Each row of a before or after table is a point. The points were changed in one or more steps. Then noise was added and the rows were shuffled. The steps act on columns, c1 being the first. Write out the steps. A step turns or swaps two columns, mirrors them in a line or flattens them onto one, adds a multiple of one to another, or multiplies or shifts one. Angles are multiples of 10 degrees, from the lower column toward the higher: turns from -170 to 170, lines from 10 to 170 but not 90. Use the fewest steps. Two steps may share a column if one is a turn and the other turns, adds or multiplies; they go together, in the order done. Otherwise the lowest column goes first.

Before (10 x 3)
array([[ 15,  10, -22],
       [ 14,  31,  24],
       [ -5,   9,  -4],
       [ -6,  -4,  23],
       [ 26, -22,  19],
       [ 57,  20, -60],
       [  0,  29,  14],
       [ -2,  13,  35],
       [ -1,  28,  30],
       [ -3,  19,  36]])
After (10 x 3)
array([[-14,  11,  25],
       [-11,   9,  24],
       [  2,  15, -15],
       [ -2, -10,  13],
       [-18,  30,  19],
       [-11,   5,  -2],
       [-23,  19,  21],
       [-24,  22,   8],
       [ 19,  56, -41],
       [ 28,   2,  13]])
Steps: turn c1 and c2 by 50 degrees; multiply c3 by 0.7

Before (10 x 6)
array([[-25,  18, -33,  10,  -5,   0],
       [-19,  18,  10,  18,  -4,   7],
       [  8, -18, -18, -20, -29, -14],
       [ 17,  25,  -9, -18, -25, -27],
       [ -9,  21,  22,  22, -20, -28],
       [-24, -26,  16,   3,  16,   9],
       [  5,  15, -27,   8,  15,  10],
       [ 11, -15,  15, -16, -16,   4],
       [ -4, -17, -28,   3,  10, -20],
       [-18,  -1, -22,  -7,  17, -24]])
After (10 x 6)
array([[-15,  18, -62, -10,  -6,   3],
       [-37, -26,  56,  12, -10,  18],
       [ -6,  18, -17, -12, -14,  13],
       [ 30,  25, -45, -13,  29, -54],
       [ -4,  15, -50,  10, -14,  20],
       [ 19,  21, -10, -29, -10, -54],
       [-12, -17,  -2,   5,  -7, -39],
       [ 18, -15,  38,  -5,  21,   8],
       [ 24, -18,   9, -15,  33, -26],
       [-36,  -1, -21,  18,  -1, -47]])
Steps: turn c4 and c5 by -120 degrees; add -1 times c4 to c1; add -1.5 times c2 to c3; multiply c6 by 2

Before (8 x 9)
array([[ 12,  -4, -23,  15, -18,   8,  -9,  13,  -6],
       [-49,  21, -21,  10,  -4,   5, -11,  -5,   3],
       [ 17, -10, -19, -40,   9,  -1,  -8, -10,  -9],
       [  7, -12,  -7, -36,  -8,   8,  -8,  -4,  43],
       [ 11,  10,  -6,  18,  11, -35,  -8,  33,  -1],
       [  1,  17,   1,   8, -17, -11,  14,   0,  -9],
       [ 22,   1,  32,   6,  27, -10,  35,  -7,  -6],
       [  6, -12, -19,   2, -15, -24,   6, -12,   0]])
After (8 x 9)
array([[ 18, -13,   0,  28,   1, -18,  -6, -10,  40],
       [  1,  22,  14, -16,  -7,   3,  19,   0,  -1],
       [ 21, -14,  11,   7,  26,  33,  34,  -6,   1],
       [ 12,   0,  35,  -1,  12,  -4,  -7,  34, -14],
       [  4,  -8, -11,  60, -14,  -7,  -7,  -6,  10],
       [  7,   0,  26,   1, -15, -17,   5, -13,   0],
       [ 14,   3, -10,  -6, -16, -27, -11,  10,  -9],
       [-49,  22,  -4, -38,   9, -20, -12,  -2, -10]])
Steps: turn c4 and c9 by -120 degrees; add 0.7 times c1 to c4; turn c2 and c5 by 30 degrees; turn c3 and c6 by 90 degrees
